Each row of a before or after table is a point. One or more steps were done to the points. Then noise was added and the rows were shuffled. The steps act on columns, c1 being the first. Name the steps. A step turns or swaps two columns, mirrors them in a line or flattens them onto one, adds a multiple of one to another, or multiplies or shifts one. Angles are multiples of 10 degrees, from the lower column toward the higher: turns from -170 to 170, lines from 10 to 170 but not 90. Use the fewest steps. Two steps may share a column if one is a turn and the other turns, adds or multiplies; they go together, in the order done. Otherwise the lowest column goes first.

Before (8 x 3):
[[  3 -14  11]
 [ 13  15 -19]
 [ 11  -7 -15]
 [  2   5  32]
 [ 14  15  31]
 [ 17  12  25]
 [ -5 -36 -17]
 [-45 -29  40]]
After:
[[  8  22 -34]
 [ -4 -44  18]
 [  6  19 -26]
 [  1 -19 -14]
 [-21  -7   6]
 [ 20   8 -25]
 [ 60 -38  -1]
 [-23  21   4]]
Steps: turn c1 and c3 by -140 degrees; multiply c2 by 1.3

Before (10 x 6):
[[ -4  -1   4 -16   3  13]
 [  5   5  -8   9  11   3]
 [ -1   4   7 -19  -2  -8]
 [  6   1   1  15 -23  -8]
 [-11   3   7 -19   8  -8]
 [-27   1  15  -1  11  -2]
 [  7  -8   9 -22  11  -4]
 [  3 -24  15   0 -12  -7]
 [  3 -13 -60  21  12  -1]
 [  5  -3  13 -22  20  -8]]
After:
[[  4   0   7  20  -5   6]
 [-12   5   4  15   7 -11]
 [  3  11   9  19 -11  -6]
 [ 12  15  14  -6   2  13]
 [-32  -7  15   4  -9  -7]
 [ -3  33 -60 -34  -8  -8]
 [-11   0   7  19 -11  -1]
 [ 22  -6   1 -14   8  22]
 [ -2   5  13  23 -20 -10]
 [ -3  -4  -9  -8  -5 -11]]
Steps: turn c5 and c6 by -130 degrees; add 0.7 times c6 to c1; add 0.5 times c3 to c2; turn c2 and c4 by 160 degrees

Before (10 x 9):
[[ 12   6  26 -19  22  -4 -18  14   1]
 [-14  45   5   1  -6  -1   4  10 -14]
 [ -9  25  37   2   5  -1  10 -12   9]
 [ 30  42  -5  23 -12  20  16  12  22]
 [ 12 -24 -10  17   7 -27   4   4 -20]
 [-28 -13 -18  19   5  16  -9   6  22]
 [  0  -3 -25   5   7  -2  53 -37  32]
 [ 14  -6 -14   5 -23  -2   1   4   7]
 [-35 -20  32 -15  22   5   4  19  -7]
 [ 12 -19   0   5   2 -22 -12  33  36]]
After (10 x 9):
[[  5  10  50 -31  22   3 -22  19   7]
 [ -2  -5   0   5   3  28  18  32  59]
 [  8 -28   8  -8  -6 -31 -10  10  -8]
 [  9  -8 -16  19   7  33   6   4 -18]
 [ 30  18 -30 -17   4  -3   1   7  26]
 [  4  -3 -40  27   8   0 -45 -37   7]
 [-23 -14  42  -8  23 -12  17  13  11]
 [  5 -17  59  -1   5 -19 -12 -11   2]
 [  5  -9  -8  40 -12 -39   5  12  30]
 [ -2   9 -23  13 -23  16   7   6  10]]
Steps: turn c1 and c4 by -120 degrees; turn c4 and c7 by -150 degrees; add 0.5 times c5 to c2; turn c2 and c6 by -130 degrees; multiply c3 by 1.6; add 0.7 times c8 to c9
